Each row of a before or after table is a point. The points were changed in one or more steps. Then noise was added and the rows were shuffled. The steps act on columns, c1 being the first. Write out the steps. A step turns or swaps two columns, mirrors them in a line or flattens them onto one, adds a multiple of one to another, or multiplies or shifts one. Angles are multiples of 10 degrees, from the lower column toward the higher: turns from -170 to 170, lines from 10 to 170 but not 90. Use the fewest steps. Two steps may share a column if one is a turn and the other turns, adds or multiplies; they go together, in the order done. Otherwise the lowest column goes first.

Before:
[[-14  12]
 [-19 -19]
 [ 37 -60]
 [ -6  11]
 [ 11  -3]
 [-27  14]
 [  4 -35]
 [-24 -20]
 [-25  19]
 [-32 -12]
 [-24  13]
 [ 20  12]
 [-27  10]]
After, 13 rows:
[[-22  21]
 [-38 -10]
 [-44  20]
 [-41  30]
 [  6 -26]
 [ 14   7]
 [ 30  22]
 [ -8  19]
 [-38  24]
 [ 57 -50]
 [-44  24]
 [-30 -10]
 [-50  -1]]
Steps: multiply c1 by 1.6; shift c2 by 10

Before, 13 rows:
[[ -2   7  11   0  15   4]
 [ -4   7  -9  -1  14  -3]
 [ 17   0   7  12  -1  -4]
 [ -3  -8  21  -7  10  -9]
 [  1  -4 -10  10  10  -1]
 [ 14   4  13  21 -10  12]
 [ 15  19  17   2   0  -9]
 [ -7   7  20   0 -12  20]
 [ -2  -7  18  28  14  -2]
 [ 19  -2  18  -7  12  -7]
 [ -5  -6  -8  13  -9  -5]
 [  6  11   5  24   6  -4]
 [ -8  -2 -11  17  15  -9]]
After, 13 rows:
[[ -3  11   5 -21  16  36]
 [ -2  16  -1  -8  12 -13]
 [  1   1   1  11  13  -5]
 [ -2  -5  -5  17   5  -9]
 [ -1  20 -21  -4  -2 -20]
 [ -1  -8  -3 -21  -4  59]
 [ -5   2  -1  -6  23 -13]
 [  2   0 -14 -12  31  -7]
 [  3  -2  14  -1   8 -14]
 [ -2  -4 -18   1   5  12]
 [  3   1 -22  -8  -3 -26]
 [ -9   7 -11 -13   1 -28]
 [  2  -8  -1  14  23 -26]]
Steps: turn c1 and c2 by 110 degrees; multiply c1 by 0.4; turn c4 and c5 by 70 degrees; turn c3 and c4 by -130 degrees; multiply c6 by 3

Before:
[[  6 -25 -27 -11 -15 -25   1 -29   4  13   2]
 [  5 -25  21   7  -1  -7  12 -22  11   9   8]
 [-28   9  -2  20 -13  18   3   0 -15  18  10]
 [ 19 -10  16  -1  12 -33 -16 -29  13  30 -27]
 [  7 -26 -21   2   9   0 -20 -16  15  -9  -2]
 [-11  -9 -19  27 -27   8  15   8 -10   1 -16]
 [ 19  -4   6   0 -11   9  13 -21   0 -10  12]
 [-17   2  17  16  13   8  30  16 -39   6  -8]
 [ 12 -29  16  15 -17  13 -18  -5 -19 -19  -2]]
After:
[[  8 -18 -21  14  -1   4 -18  29  18 -19   3]
 [-28   1   1  -9   0  18   4  -8 -17  35 -19]
 [-17  16  18 -29  34   9  29  -5 -20  11   4]
 [ 18 -29  15 -19  -1 -32 -17  10  17  60  24]
 [-13   7 -18 -15 -14   9  17   8 -27   3   6]
 [ 16  -4  15 -25  -4  14 -17  28 -25 -40  -2]
 [  3 -28 -28  31 -15 -28   1  25  -9  29   1]
 [ 18 -20   1  -2  -5   8  12   3 -10 -21 -10]
 [  4 -23  21 -16  -6  -8  13  23   5  19  -9]]
Steps: turn c2 and c8 by -90 degrees; turn c4 and c11 by -160 degrees; add -0.7 times c3 to c4; turn c5 and c9 by 40 degrees; multiply c10 by 2

Before:
[[ 11   9  -2  -4   3   4  -9  13   4  -5  -2  -7  -7  -6  10  12  -1  -5]
 [  9  -4  -7   3   3  -4 -14   2  -2  -7  -1   4   3   3   1   8   3  -8]
 [  2   9  -2  -8  -1  -6  -3  -5  11   2  -6  -5   4   0   2  13   2   5]
 [ -8   2  12 -12   1  -5  -4  -1  -4  17  -1   4 -10 -22  -1  -7 -18  17]
 [ -1  17   2 -11  -9  -4  -7   7   3   0  -1   2  -1   6   2   1  -7  -1]
 [-16 -11  16  -5  20  15  18 -13   0  12  15   5  -8 -26   3 -21  18   3]
 [ 12 -10   5  -2 -16  18  15 -15   7  -4  -4 -14  -7 -27 -17  -5  16  -9]
 [ -5   9  16  -8   6   3  -1 -17  -7   7   9  -5  -6 -24   3 -12 -10  10]]
After:
[[ -8   2  12 -12   0  -4  -4  -1  -4  19  -3 -12 -12  39  -1  -7 -18  17]
 [ 10  -4  -6   3   3  -5 -13   2  -1  -8  -2  -2   3  -8   0   8   3  -9]
 [ 11 -10   6  -2 -16  17  13 -15   7  -4  -5   4  -8  61 -17  -6  17  -8]
 [  1  17   2 -12 -10  -4  -6   8   3   0  -1   0   0 -12   2   0  -6  -1]
 [ -5   9  15  -9   6   2  -1 -16  -8   7  12  -4  -6  49   2 -12 -10  11]
 [  2   9  -2  -9  -2  -6  -2  -5  11   3  -9   4   3   4   3  13   3   6]
 [ 11   9  -1  -4   3   3  -8  12   4  -5  -3   5  -8  17  10  11   0  -6]
 [-17 -12  17  -6  20  14  20 -13   0  12  20 -15  -8  45   2 -21  18   3]]
Steps: multiply c11 by 1.3; turn c12 and c14 by -160 degrees; multiply c14 by 2
